Rows are points. Each copy is the shape, with its points in the same order, turned, moved and blurred by noise. Some copies are also mirrored. Which?

Shape:
[[ 17  -5]
 [ -4  21]
 [-25   1]
 [  2  18]
 [ 51  -2]
 [ 44  33]
 [-20 -26]
 [-14  30]]
Copy 1:
[[ 16  -7]
 [ 17  25]
 [-13  22]
 [ 19  21]
 [ 47 -27]
 [ 60   7]
 [-26  -2]
 [ 13  38]]
Copy 1 is: only turned
Copy 2 (8 x 2):
[[ 21   3]
 [ -1  27]
 [-19   6]
 [  3  24]
 [ 55  13]
 [ 42  44]
 [-11 -23]
 [-13  35]]
Copy 2 is: only turned
Copy 3 (8 x 2):
[[ -4  -6]
 [-10  24]
 [ 20  20]
 [ -9  21]
 [-43 -21]
 [-57  15]
 [ 25  -7]
 [  0  40]]
Copy 3 is: mirrored
Copy 4, 8 rows:
[[  8   4]
 [-19  27]
 [-31  -5]
 [-14  23]
 [ 39  22]
 [ 18  48]
 [-19 -28]
 [-35  23]]
Copy 4 is: only turned

Shape (6 x 2):
[[-18  30]
 [-23 -21]
 [  9  27]
 [ 53  -2]
 [  0  11]
 [ 12   5]]
Copy 1 (6 x 2):
[[-16  45]
 [ -4  -5]
 [ 14  47]
 [ 60  36]
 [  2  32]
 [ 19  26]]
Copy 1 is: only turned
Copy 2:
[[  7  50]
 [-24   6]
 [ 27  26]
 [ 44 -10]
 [ 10  15]
 [ 12  14]]
Copy 2 is: only turned
Copy 3 (6 x 2):
[[-30 -10]
 [ -5  32]
 [ -6 -21]
 [ 54 -25]
 [ -5  -9]
 [  9  -7]]
Copy 3 is: mirrored
Copy 4:
[[-22  28]
 [-28 -24]
 [  4  21]
 [ 46   2]
 [ -4  14]
 [  9   9]]
Copy 4 is: only turned

Shape (8 x 3):
[[-23 -22  21]
 [-23  -7   7]
 [ 34  11  36]
 [ 21  12 -18]
 [ 34 -29  46]
 [  2 -13 -16]
 [ 17  15  -5]
 [  5  -5 -28]]
Copy 1 (8 x 3):
[[  0 -39  31]
 [-12 -24  20]
 [ 42  19  28]
 [  7  15 -13]
 [ 60 -19  33]
 [  3 -17 -11]
 [  7  15   0]
 [ -4  -7 -19]]
Copy 1 is: only turned
Copy 2 (8 x 3):
[[-34  -2  -5]
 [-19   7 -16]
 [ 18  -4  37]
 [ 33  -7 -14]
 [ -9 -33  43]
 [  6 -15 -24]
 [ 25   1  -6]
 [ 16 -13 -33]]
Copy 2 is: only turned
Copy 3, 8 rows:
[[-17 -34  12]
 [-20 -16   4]
 [ 27  17  39]
 [  9  32  -9]
 [ 34 -28  35]
 [  0  -3 -21]
 [  0  17  -1]
 [  1   7 -29]]
Copy 3 is: only turned
Copy 4, 8 rows:
[[-16  -9  36]
 [-13   2  18]
 [ 49 -23  18]
 [ 23  -1 -23]
 [ 27 -52  32]
 [ -3  -9 -12]
 [ 24   4 -10]
 [ -4  -1 -26]]
Copy 4 is: only turned

Shape:
[[ -7 -11  15  -3]
 [-10  33  29  -3]
 [ -8  -8   2   4]
 [ 12  23  -2   5]
 [  6  44   5 -47]
 [-14  -5  -8   4]
 [ 20 -10 -16 -11]
 [ -6 -18 -11  -2]]
Copy 1:
[[-19 -11  12   1]
 [ 14  -7  42 -19]
 [ -9 -14   2  -1]
 [ 19  10   5 -13]
 [  5  19  26 -60]
 [ -4 -23  -6 -10]
 [-13  14 -20 -11]
 [-16 -14 -15  -6]]
Copy 1 is: mirrored
Copy 2, 8 rows:
[[ -7 -11   0 -10]
 [-13   1  35  25]
 [  2 -12  -3   0]
 [ 19   1  21  16]
 [ -7  50  20  25]
 [  4 -15 -10   5]
 [ 27  12  -7 -16]
 [  6  -8 -19  -7]]
Copy 2 is: only turned

Shape:
[[ 33  50  11   0]
 [  5 -16 -32 -28]
 [-41  -4 -18 -14]
 [ 38  40  11  10]
 [ -3 -28  20 -14]
 [ 38 -24  10  22]
 [ 35 -14  19  21]]
Copy 1:
[[ 12  48  -3  -6]
 [ 14 -33 -16  -9]
 [-41 -29 -25  -9]
 [  9  46  12   4]
 [ -4 -22  37  -7]
 [ 16  -6  44  33]
 [  6   5  42  21]]
Copy 1 is: only turned
Copy 2 (7 x 4):
[[ 27  49  -6  35]
 [-16 -16 -34  -5]
 [-60   9 -29   8]
 [ 30  32   1  39]
 [-27   0  16  -9]
 [ 12 -24  29  30]
 [  9 -12  32  31]]
Copy 2 is: only turned

Shape:
[[  8   1  14  -4  -2   1]
 [ 12  -5 -36 -31   5  -1]
 [ -4  12   6  25  18 -14]
 [  9  -2  -4  28   2  27]
 [  4 -15 -33  10  11  58]
 [ -3  -2 -12  12  -7 -17]
 [ 12  12   5 -13   0  -9]
 [ 10 -13   6  14  46 -18]
 [-10  17  16 -12  53 -19]
 [-39 -23  -2  28  25  -3]]
Copy 1 (10 x 6):
[[ -6   3  10   5   4 -17]
 [  3 -39 -22   9  15   6]
 [ 25  24  13   1   7  -3]
 [ 20  -8  30  17 -16   0]
 [ 27 -56  35  15 -16  11]
 [ 11  10 -11   0  -8   6]
 [-13   1  -7  11  17  -8]
 [ 38   4   7  -3  25 -35]
 [ 16   7  15 -16  60 -20]
 [ 39   6  22 -38  -1  -2]]
Copy 1 is: mirrored
Copy 2, 10 rows:
[[  9  17   2  -8   8 -19]
 [-11 -32  10  14  18 -14]
 [ 15  24 -19  -6  24  14]
 [ -9  19   5 -16  -8  20]
 [-42   2  24   8 -19  26]
 [ 18  -6 -18  -5   7   2]
 [  6   5  -4  -8  21 -24]
 [ 25  21  14  11  40  19]
 [  9  33  -6  25  56  -7]
 [ 21  26 -15  35  -3  31]]
Copy 2 is: only turned
Copy 3:
[[-11   2   4  -5 -13   6]
 [  4 -23  14 -28  29  24]
 [  7  20  -7 -12  -5 -19]
 [-38  12   6   0  11 -18]
 [-58 -21  27 -24  27 -26]
 [  7  11   5   3  14  -8]
 [  0  -6  -9 -13  -7  18]
 [  2  41  11 -42  -8  -5]
 [ 14  10 -14 -56 -24 -15]
 [ 13  14  37 -21  -4 -40]]
Copy 3 is: only turned
